Rows are points. Any point is a mix of the corners, with weights that add up to 1. It lies inside the corners' shape when no weight is negative. Say inside or outside, and name the corners with a negative weight.

Corners:
(1): [-22  -8  33]
(2): [ 33   0 -23]
(3): [-28  60 -19]
(4): [-16  -5 -16]
Points:
[-14 -19  26] -> outside (3)
[-20  -5  25] -> inside
[-32  43  -8] -> outside (2)
[-24  51 -18] -> inside
[-33  35  -3] -> outside (2)
[ 0 -2  0] -> inside

Corners:
(1): [ 39 -29  17  14  17 -25]
(2): [ -2  41 -12  17  37 -28]
(3): [ 22 -21 -11   1 -60 -12]
(4): [-53   1 -23  18  24  -1]
(5): [ -6  10  -2 -24   4  20]
(6): [  8 -51 -27   5   8  -6]
(7): [-7 25 -6 10 10 17]
Points:
[  6  -3  -6  11  20 -19] -> outside (7)
[-28  24 -19   7  32   5] -> outside (1, 3)
[ 14 -12  -9   0 -37  -7] -> inside
[  9 -16  -4  -2 -15   0] -> outside (2)
[ 11 -32 -14   7   9  -8] -> inside
[  4 -39 -18   5  27  -8] -> outside (3, 7)
[  7 -13  -1  12  13 -10] -> inside
[  1  -5 -11  14  -1 -11] -> outside (5)

Corners:
(1): [-37  22  14 -22  22  15  25   3  25]
(2): [  8 -21 -34 -14   3  60 -37   4 -22]
(3): [  5   5  17   0 -24  19 -29 -18   7]
(4): [-23  10 -35  32 -43  35 -28  -6  -6]
(5): [ -4 -27  -1  30 -11  27 -31   7 -13]
(6): [-16  24 -14 -11  34 -29 -20  53  -9]
(7): [-30 -17  12   5 -19   0  -3   3  50]
(8): [-12 -32 -42 -36   7   7 -20 -13  -3]
(9): [  9  28  19 -14 -23  -1   4   0  11]
(10): [ 30  31 -53 -48  39 -42  10  15  34]
Points:
[ 21 -13 -19 -18  -7  12 -19  -9  12] -> outside (1, 4, 6)
[-15   5 -10  10 -27  18 -32   5  -5] -> outside (1, 5, 10)
[  9  17 -33 -26  20 -13  -5  14  16] -> inside
[ -2  13  -6  -8   2   2 -14  12   9] -> outside (8)
[-13 -12 -22 -10   0  13 -18   3   6] -> outside (9)

Corners:
(1): [ 14 -15  13  25 -45  10   3  -8 -11  -9 -42  19]
(2): [ -3 -14 -11 -17  20  -2   2 -25  20 -16  -3 -15]
(3): [-23 -15   6  15 -60   2 -33  40  21   1 -17  25]
(4): [-28 -12 -18  21  14 -17   9  -5  12 -10  18  23]
(5): [ 21  14 -13 -11  10 -18   4 -40 -31 -20  19  15]
(6): [ -7  17  18 -44  34  10  31  -9   7   0 -22 -16]
(7): [ 28   1   4  42  -6  -4 -18  19 -17  28   6  26]
(8): [  7   8  14   8 -31   2  -1  15  12  20 -29  20]
(9): [ -2  15 -11   3  28   6  32   3  13  14  12 -14]
(10): [ 20  34   8  20  26   4 -32  -5  20 -15  11 -12]
(11): [  9   6 -20 -23  37 -29  25 -15 -11  -7 -13 -14]
(12): [-21  -4 -27   8  14 -16   2  -9  -2   6  12 -22]
(13): [  4  -7  37  15  -9 -10  -4  21   9  20   0 -12]
Points:
[ 9  4  4  9  4 -2  0  4 -2  9 -5  6] -> inside
[-6 -1  4  3 -9 -2 -3 10  9  3 -8  2] -> inside
[ 1  3 -3  3  1 -4  4 -3  0  3 -7 -5] -> outside (4)
[-4  1 -2  2 10 -8  0 -1  7  0  4 -1] -> outside (1)
[ 4  0  5  0  6 -6  3 -4  4 -1 -6 -5] -> inside
